Each row is a point. Each copy is the shape, with its points in the same order, stretched, turned, moved and blurred by noise. Is it also mirrored, or only turned?

Shape, 7 rows:
[[-5.9  4.1]
 [-3.6  2.4]
 [-0.8  5.9]
 [-0.1 -1.3]
 [ 3.8 -5.0]
 [ 3.3  2.4]
 [-0.4 -0.5]]
Copy 1 (7 x 2):
[[-5.0  6.3]
 [-3.5  4.4]
 [-7.0  1.6]
 [ 0.3  0.5]
 [ 4.5 -3.7]
 [-2.4 -3.2]
 [-0.6  1.2]]
Copy 1 is: mirrored
Copy 2, 7 rows:
[[ 2.7  6.0]
 [ 1.4  3.6]
 [-4.1  3.7]
 [ 1.2 -2.1]
 [ 1.1 -8.1]
 [-4.3 -2.2]
 [ 1.6 -0.4]]
Copy 2 is: mirrored

Shape (8 x 4):
[[ 0.2  0.8 -3.8 -7.4]
 [ 5.8  0.6 -1.3  3.2]
 [-2.4 -2.3 -6.7 -2.6]
 [ 0.0  3.5  0.2 -3.7]
 [ 0.5 -2.5 -2.2  1.0]
 [ 2.0 -1.8  6.5 -1.4]
 [ 2.7 -2.4 -0.9  2.3]
 [ 2.0  5.0 -2.9  6.9]]
Copy 1, 8 rows:
[[-0.4 -0.9 -7.1 -5.1]
 [ 3.7  7.6  0.3 -0.9]
 [-4.3  2.3 -7.3  0.2]
 [ 2.9 -1.0 -2.7 -2.2]
 [-1.6  3.9 -1.2  0.8]
 [ 0.4  0.2  5.9 -4.2]
 [-1.1  6.0  1.1 -0.3]
 [ 7.2  7.1 -2.0  6.0]]
Copy 1 is: mirrored
Copy 2:
[[ 1.7 -2.1  1.0 -9.3]
 [ 3.9 -1.5 -4.8 -0.2]
 [-3.4 -2.6 -2.1 -8.3]
 [ 2.7  1.7  2.7 -4.7]
 [-0.7 -2.2 -1.9 -1.1]
 [ 3.4 -2.6  4.3  2.0]
 [ 1.1 -2.4 -2.0  0.2]
 [ 2.1  4.2 -5.9 -0.6]]
Copy 2 is: only turned

Shape, 11 rows:
[[ 1.2 -5.9 -1.0  0.6  0.1 -2.4 -4.5  4.5]
 [-3.7  0.0 -2.0 -7.3  3.3  0.5 -1.5 -3.1]
 [ 1.0 -6.2 -4.0  1.6  2.2 -1.9 -6.8 -2.4]
 [-3.0  3.8 -3.7  3.6 -3.5 -1.5  3.3 -2.7]
 [ 2.0 -0.5  2.1  1.1  4.6 -4.1  3.6 -1.9]
 [ 2.3  3.4  5.5 -3.9  4.1  5.6 -2.5 -0.4]
 [ 1.8  3.2 -0.3  3.6 -4.5  5.4 -1.5  4.6]
 [ 2.5 -6.4  2.5  3.6 -3.1 -2.3  2.3 -3.5]
 [ 2.9  3.8  2.8 -5.4  0.3 -2.5  1.0 -1.3]
 [-2.8 -2.1 -0.4 -4.1  5.4 -3.9 -4.7  4.4]
 [ 2.0  2.7 -3.5 -1.9 -0.6  5.0  4.7 -4.9]]
Copy 1, 11 rows:
[[ 2.6 -7.2 -0.9 -0.2 -3.6 -0.3 -0.1 -0.8]
 [-2.2 -1.9 -5.2 -7.9  2.3 -0.3  2.6  1.3]
 [ 4.6 -6.0 -3.0 -4.4  0.6  3.8  1.6 -5.3]
 [ 1.3  3.6  5.7 -5.7  4.5  2.8  1.6  0.9]
 [ 3.0 -1.8  0.1 -2.5  6.3 -4.8  4.2  0.3]
 [-6.4  1.8 -5.3  0.7 -0.7 -5.0  3.8 -5.0]
 [-1.4  4.1  3.4  2.6 -4.6 -0.1  0.8 -3.3]
 [ 5.7 -3.8  4.4 -4.1  0.2 -2.3  7.2 -1.4]
 [-2.6  1.1 -0.6 -5.0  1.4 -7.6  0.3  0.0]
 [-1.8 -8.0 -5.2 -1.1  0.7 -0.2 -0.6  2.4]
 [ 1.6  7.6 -1.1 -7.2  1.3 -1.9  5.0 -1.2]]
Copy 1 is: mirrored
Copy 2, 11 rows:
[[ 4.9 -2.3 -5.4 -1.5  4.1 -1.1 -6.8  1.2]
 [ 1.8 -2.5 -4.6 -3.4 -1.3  3.2  6.1 -5.6]
 [ 4.7  0.9 -5.5 -3.3  2.5 -4.7 -4.6 -5.9]
 [-6.9  3.0 -2.5 -0.9 -3.7 -2.9  2.2  0.2]
 [-0.3 -2.9 -1.8 -2.1  2.8 -8.1  4.6  2.2]
 [ 3.3 -1.1  5.7 -3.0  4.7  1.8  2.9 -4.6]
 [-2.0  4.2  3.0  2.1  3.4  1.9 -5.2  0.9]
 [ 1.0 -3.6  0.5  2.8 -1.9 -6.6 -2.5  0.9]
 [ 3.1 -1.0  1.7 -4.6 -1.1 -1.7  4.7  2.1]
 [ 4.0 -4.2 -7.6 -7.6  5.0  0.6  0.3  0.1]
 [-0.1  4.8 -0.3  3.6 -2.5  0.0  7.0 -3.7]]
Copy 2 is: only turned
